Every row gives one point. The ring and each string are closed loops that go straight from each point to the next, and from the last back to the first. Before rounding, they use only three directions, however many columns there are. How many times does the string pass through the ring? Passing back the other way cancels.
(in the rows, 128 means zero)

Ring, 9 rows:
[[135  80 109 147]
 [119  94  80 122]
 [109 109  80 102]
 [114 122 110  93]
 [119 122 140 100]
 [118 107 174 123]
 [118  90 187 144]
 [126  76 177 161]
 [137  74 143 161]]
String (21 x 4):
[[119  62 106 163]
 [109  77 131 148]
 [127  90 137 139]
 [154  84 154 155]
 [162  90 157 150]
 [142  59 184 186]
 [110  52 172 184]
 [108  77 142 150]
 [127  88 135 140]
 [156  92 128 142]
 [152  79  99 151]
 [119  76  72 141]
 [ 98  84  87 129]
 [118  96 105 123]
 [142 106 109 118]
 [122 106  66 106]
 [ 91  97  48 106]
 [ 81  88  65 117]
 [113  93 112 127]
 [145  98 101 128]
 [147  85  94 142]]
Times through: 4

Ring:
[[117 179 103 169  71 107 112 110 118]
 [102 183 131 165  96 104  87 107 143]
 [113 125 143 129 144 105 101 129 181]
 [136  75 130 105 160 107 133 149 191]
 [143  52 105  93 147 124 171 157 133]
 [135  89  91 116 110 127 169 142  92]]
String (18 x 9):
[[117 153 121 151 104 105 107 119 151]
 [115 191 119 177  81  95  89 106 161]
 [115 234 106 206  44  88  78  92 152]
 [115 194  94 178  53 110 116 104  92]
 [116 127  98 133  94 131 149 126  66]
 [124 116 108 129 111 119 141 132 114]
 [133 114 102 132 107 114 144 134 128]
 [147  91  82 123 100 120 172 144 109]
 [142  63  75 101 108 140 199 151  53]
 [131  79  83 107 106 141 186 144  49]
 [121 106 101 121 109 131 156 134  77]
 [123 125 111 134 110 115 132 129 126]
 [121 126 114 134 113 116 129 128 127]
 [124 169 112 166  87  97 104 115 162]
 [112 209 119 187  71  92  80 100 162]
 [ 94 213 133 182  81 101  72  95 138]
 [ 90 188 137 163  98 112  84 102 120]
 [103 148 128 141 112 118 110 118 116]]
Times through: 3

Ring, 8 rows:
[[139  99 117 105  96  84  93 148 135 153 131 174]
 [132 117 124 114  95  83 109 161 116 173 122 154]
 [127 132 122 127 103  88 130 157 106 174 119 132]
 [125 132 108 138 125  86 151 159 108 154 118 113]
 [129 117  89 142 148  86 157 148 128 116 126 113]
 [132 117  84 143 146 105 151 108 143 101 137 124]
 [135 120  89 138 129 122 137  76 151 106 146 141]
 [139 107 104 118 107 109 106  99 149 127 143 168]]
String:
[[133 108 104 124 123  79 127 162 126 139 124 140]
 [126 139 109 141 119 103 150 128 113 152 125 117]
 [120 155 104 156 130 109 174 121 105 149 123  93]
 [126 117  87 146 159  73 168 174 119 117 118  99]
 [127 120  81 151 161  88 171 144 129 104 126 100]
 [128 133  85 153 147 114 167  98 134 107 136 108]
 [131 124  98 137 125 107 140 110 133 127 134 132]
 [132 120 100 132 122 103 134 117 134 130 134 137]
 [130 144  95 148 119 145 148  40 144 117 149 131]
 [135 137  91 144 114 160 135   7 161 103 161 149]
 [143  95  94 116 116 112 102  86 165 104 150 176]
 [143  78  99 104 119  75  93 153 153 118 135 178]
 [136 111 107 120 110  99 114 123 137 138 135 156]
 [135 105 104 120 119  84 118 148 134 135 129 151]
 [141  79 113  97 108  57  87 193 136 146 123 177]
 [138  94 132  93  83  62  79 194 119 182 118 181]
 [128 136 136 117  78  96 111 145 104 197 121 151]
 [126 150 122 136  96 116 137 107 110 173 128 130]
 [131 120 109 127 116  90 130 145 122 148 126 137]]
Times through: 0
String, 30 rows:
[[128 114  76 152 170  81 175 155 131  96 125  96]
 [134  91  75 136 169  66 152 175 142  89 126 119]
 [136  92  82 130 154  72 139 164 143  99 129 132]
 [136  92  75 134 161  80 144 146 151  84 134 130]
 [133 118  75 149 153 118 157  81 154  83 145 123]
 [129 149  87 157 129 153 161  26 147 105 152 121]
 [130 137  98 143 119 130 143  70 138 125 143 132]
 [134 110 100 126 123  93 126 132 136 128 132 144]
 [132 124 103 132 117 111 132 104 135 133 136 141]
 [134 124 102 131 113 119 127  87 141 129 141 147]
 [135 107 102 123 120  92 120 133 138 130 133 150]
 [144  77 100 103 116  79  89 145 156 117 138 182]
 [146  84 110  97  94  96  74 115 159 130 144 199]
 [139 110 116 110  89 110  93 101 143 148 141 179]
 [133 130 118 123  91 120 113  90 131 156 138 158]
 [135 111 110 119 109  92 114 137 132 144 131 154]
 [139  89 113 103 108  66  95 179 133 147 125 170]
 [140  81 113  99 111  54  92 201 131 148 120 171]
 [135 104 112 114 110  76 111 165 127 150 124 154]
 [129 135 119 128  98 106 127 121 117 166 128 140]
 [126 145 129 128  89 105 128 130 105 185 123 136]
 [124 145 132 128  90  93 131 153  96 194 116 130]
 [122 147 129 132  97  89 139 162  92 193 113 120]
 [120 163 125 145 101 110 155 127  93 186 119 108]
 [116 172 123 153 107 111 169 127  86 187 116  93]
 [121 141 111 144 128  80 164 176  95 165 111  97]
 [128 109 100 132 143  58 149 205 112 139 112 113]
 [133 102  99 125 134  70 131 174 128 129 122 135]
 [129 131 104 138 121 106 143 116 125 139 131 127]
 [126 137  96 149 135 107 162 116 122 130 129 109]]
Times through: 0

Ring, 10 rows:
[[109 154 162  92 135  93 109 129 105 136 163 131 177 156]
 [108 153 172  82 102 108 106 125 112 123 184 130 196 146]
 [112 140 167  82  73 126 105 121 123 111 183 132 201 129]
 [117 110 140 104  61 139 115 116 144 109 144 128 171 109]
 [119  88 118 128  75 135 127 115 157 117 105 123 134 102]
 [120  69  93 155 108 121 140 115 164 133  58 118  89 104]
 [124  78  82 160 146 107 138 121 149 148  40 124  79 118]
 [126  93  87 151 157 102 132 124 136 151  50 130  92 128]
 [123 126 114 125 165  93 118 129 113 151  93 137 130 147]
 [117 142 135 110 159  90 113 130 106 147 123 135 151 155]]
String:
[[131  82  72 159 156 108 134 123 141 151  31 132  81 120]
 [130  97  91 141 140 113 125 124 134 143  63 135 111 123]
 [121 106 111 131 132 108 125 123 133 139  89 129 123 128]
 [116  96 103 149 158  92 136 124 139 152  64 120  89 135]
 [126 104  86 153 191  85 130 129 122 165  43 133  85 144]
 [126 125 102 134 188  85 120 132 108 161  72 139 114 152]
 [115 125 125 126 161  88 123 128 119 150 101 128 125 149]
 [113 127 134 119 147  92 122 127 120 144 116 126 136 147]
 [107 144 152 108 155  82 118 129 110 146 139 125 150 159]
 [101 172 184  82 150  77 107 132  94 141 187 127 187 174]
 [111 163 173  77 115 104 101 128 101 127 187 136 203 153]
 [118 147 155  84 100 119 101 126 110 121 168 140 197 138]
 [115 130 144 102 107 113 113 124 123 127 143 131 167 134]
 [104 133 162 101 107 103 118 123 127 127 158 120 164 140]
 [101 161 195  67  78 113 102 124 113 112 217 127 218 145]
 [107 170 197  55  69 122  93 125 105 106 230 136 241 143]
 [118 151 162  76  87 125  98 125 110 115 181 141 210 135]
 [111 167 182  65  90 116  95 127 102 116 207 139 224 146]
 [ 99 176 199  66 114  92 101 129  98 126 217 128 214 165]
 [101 161 178  88 137  84 111 129 104 137 179 124 180 164]
 [110 125 140 116 134  96 123 125 125 139 125 123 140 143]
 [118 128 133 110 126 107 115 125 120 135 124 133 154 137]
 [124 138 128 105 139 106 108 129 108 139 124 142 163 143]
 [130 139 111 117 176  93 109 133  98 154  95 147 144 153]
 [130 121 103 126 158 103 116 129 114 148  83 142 131 139]
 [125 115 113 122 130 113 117 125 125 137  98 136 139 129]
 [119 100 105 142 147 100 131 123 136 147  73 125 103 131]
 [120  84  88 161 162  94 140 123 145 154  42 121  74 129]
 [130  71  61 175 172  99 142 123 148 160   7 126  55 121]]
Times through: 2

Ring:
[[110 123 129 133 114 117 134 133 113 115 117 140 130 103]
 [106 114 130 142  71 117 145 168 120 110 127 107 136 132]
 [107 107 128 148  39 122 152 197 129 107 142  79 142 158]
 [113 103 115 138  38 133 151 205 132 104 159  72 149 171]
 [120 105 104 125  65 140 144 189 129 104 164  88 150 161]
 [128 118 104 116 125 142 129 145 124 115 155 129 144 126]
 [133 139 122 121 198 133 111  85 118 137 129 182 127  73]
 [128 146 134 126 214 123 108  65 113 142 110 200 119  51]
 [122 141 133 127 192 120 114  78 110 134 108 190 120  59]]
String, 23 rows:
[[118  93  95 124  22 146 154 226 134  93 181  55 160 194]
 [119  98  84 104  64 147 144 190 121  89 171  91 157 165]
 [121 119 114 125 113 133 133 148 122 116 144 126 140 124]
 [128 129 126 135 141 133 125 131 128 132 142 138 134 110]
 [136 128 106 112 171 145 117 114 123 127 152 157 139 102]
 [142 140 109 107 219 145 105  77 119 137 142 190 132  72]
 [136 148 135 131 218 130 106  72 122 150 123 192 121  60]
 [122 128 124 130 141 128 126 124 120 125 131 147 132 101]
 [122 128 121 126 146 128 125 119 118 123 130 152 132  98]
 [131 158 152 141 239 117 102  46 117 160  99 214 110  32]
 [128 158 147 131 249 115 100  34 109 153  92 228 109  21]
 [122 150 144 133 215 113 109  57 109 144  95 208 113  39]
 [119 138 140 139 163 116 122 100 116 135 110 168 122  76]
 [116 120 115 121 119 127 132 135 114 111 131 139 136 110]
 [108 112 108 115  97 124 139 145 107  97 127 132 138 117]
 [100 108 116 126  64 117 148 166 109  94 123 113 138 130]
 [106 109 117 130  65 122 146 172 116 100 133 105 140 138]
 [117 121 124 134 109 126 134 146 121 118 134 127 135 119]
 [106 115 148 168  43 113 151 192 134 121 131  80 134 150]
 [105 105 136 161  15 119 158 217 136 110 145  59 143 173]
 [113 114 133 152  59 123 147 187 133 118 143  87 139 151]
 [117 119 126 139  97 127 137 158 126 119 139 115 137 129]
 [117 114 128 148  67 129 144 185 135 119 150  89 141 152]]
Times through: 1

Ring (8 x 14):
[[158  97 128 136 172  70 139 161 105 100 111 147 156 105]
 [161 102 132 136 182  58 144 148  95  95 114 154 164 109]
 [152 121 139 138 175  74 150 123  97 100 123 158 154 124]
 [137 152 142 135 139 135 147 101 120 120 136 146 126 144]
 [130 166 141 132 111 178 140  98 141 134 140 133 106 152]
 [123 163 136 132  92 204 132 115 159 144 136 123  91 150]
 [125 133 129 137 108 172 129 148 155 138 120 127  99 134]
 [142 105 126 138 142 115 132 166 132 119 110 137 128 114]]
String, 29 rows:
[[147 165 131 117  88 208 125 119 155 136 142 107 106 138]
 [131 138 133 135 118 159 134 134 144 131 125 132 109 136]
 [116 123 134 147 129 142 138 146 145 134 114 145 103 137]
 [106 116 130 151 117 156 133 163 160 143 106 141  88 136]
 [129 120 125 136 109 166 125 165 157 137 114 123 102 124]
 [149 123 123 125 113 160 122 163 148 127 120 115 119 115]
 [151 130 130 128 130 139 132 140 131 119 126 128 130 122]
 [138 117 131 139 144 117 138 148 128 119 116 143 127 124]
 [132  87 128 150 167  76 140 175 121 113  98 156 133 113]
 [148  73 125 146 183  49 139 186 108 101  95 156 153  98]
 [173  91 124 129 175  62 135 170 100  93 111 140 169  94]
 [177 115 127 121 158  93 134 147 105  97 125 131 164 103]
 [163 119 131 128 156  99 138 140 110 104 124 138 152 114]
 [176 107 131 127 180  61 141 144  90  89 121 145 175 103]
 [171 101 134 134 196  37 148 141  81  85 117 158 179 105]
 [142  92 139 153 205  26 157 143  86  94 106 179 161 118]
 [134 114 137 146 167  85 149 135 111 111 115 161 137 128]
 [149 131 136 133 152 109 143 124 113 111 127 145 141 127]
 [159 142 138 126 149 117 143 112 110 108 135 139 146 128]
 [150 147 144 133 159 106 151  97 103 107 137 152 145 138]
 [125 146 149 148 163 103 159  91 107 116 131 169 128 152]
 [120 156 149 146 145 130 155  88 119 124 134 161 116 158]
 [133 175 145 130 118 172 146  81 131 129 147 138 113 157]
 [146 185 141 118  99 200 137  82 140 131 154 119 113 153]
 [147 147 135 127 124 153 136 120 132 122 134 129 125 133]
 [129 141 137 138 127 149 140 123 136 129 127 140 113 140]
 [109 161 140 141 100 194 139 110 158 147 132 136  84 159]
 [109 183 138 132  65 249 130 102 179 160 143 115  67 166]
 [124 178 134 124  66 244 125 111 175 154 143 107  78 154]]
Times through: 2

Ring (10 x 14):
[[164 140 127  96 149 131 129 133 125 153 150  61 118 140]
 [144 139 130  76 168 112 107 120  86 128 149  72 110 130]
 [116 138 129  73 176  89  87 106  58 114 144  98 108 111]
 [ 89 125 123  94 169  78  76  99  44  95 138 153 123  93]
 [ 89 113 118 114 157  90  82 106  51  87 138 183 138  95]
 [103  97 110 154 128 120 105 125  88  92 139 216 164 105]
 [113 101 106 175 108 128 122 131 124 121 137 208 170 105]
 [121 122 105 180  96 120 136 126 164 173 132 162 157  98]
 [137 140 111 160 103 117 142 125 178 199 134 108 139 104]
 [158 143 119 129 123 128 142 132 162 186 143  72 127 126]]
String:
[[143 108 105 189  89 150 150 145 175 159 139 172 171 120]
 [111 106  99 207  82 127 137 131 166 158 130 212 177  93]
 [ 95 114 105 174 108 103 114 115 126 142 129 199 159  84]
 [123 113 115 140 130 123 116 127 108 120 141 163 150 115]
 [142  90 115 144 130 157 122 147  98  81 151 192 168 141]
 [119  76 112 153 131 149 108 142  73  53 148 241 179 129]
 [ 79  94 109 152 134 101  88 113  63  77 134 241 164  89]
 [ 78 115 110 146 133  84  91 103  81 114 129 201 147  78]
 [ 88 116 110 148 129  92  99 108  94 123 131 190 148  84]
 [129 108 115 141 129 132 118 133 108 113 144 168 154 122]
 [139  82 107 178 106 165 134 153 125  92 147 222 185 136]
 [114 106 100 203  85 129 137 132 163 155 131 209 176  96]
 [ 93 144 101 189  88  81 129 103 179 216 118 150 144  62]
 [113 142 111 153 113  94 124 110 152 189 128 122 133  86]
 [155 113 117 138 126 150 134 144 131 129 149 135 151 139]
 [176 132 117 143 112 153 156 147 179 181 147  83 141 142]
 [156 168 119 127 117 107 147 120 191 236 135  26 109 110]
 [143 167 121 116 128  96 134 112 166 220 134  36 105 103]
 [131 128 118 125 135 116 119 123 118 143 141 121 134 115]
 [171 118 121 124 132 157 139 149 135 133 153 107 144 151]
 [191 137 121 129 118 160 160 152 182 185 152  55 133 154]
 [134 167 114 143 109  92 141 110 190 240 128  53 114  90]
 [119 144 113 142 120  96 124 112 147 186 131 109 128  93]
 [149 114 115 147 119 145 136 141 139 138 146 141 153 132]]
Times through: 5
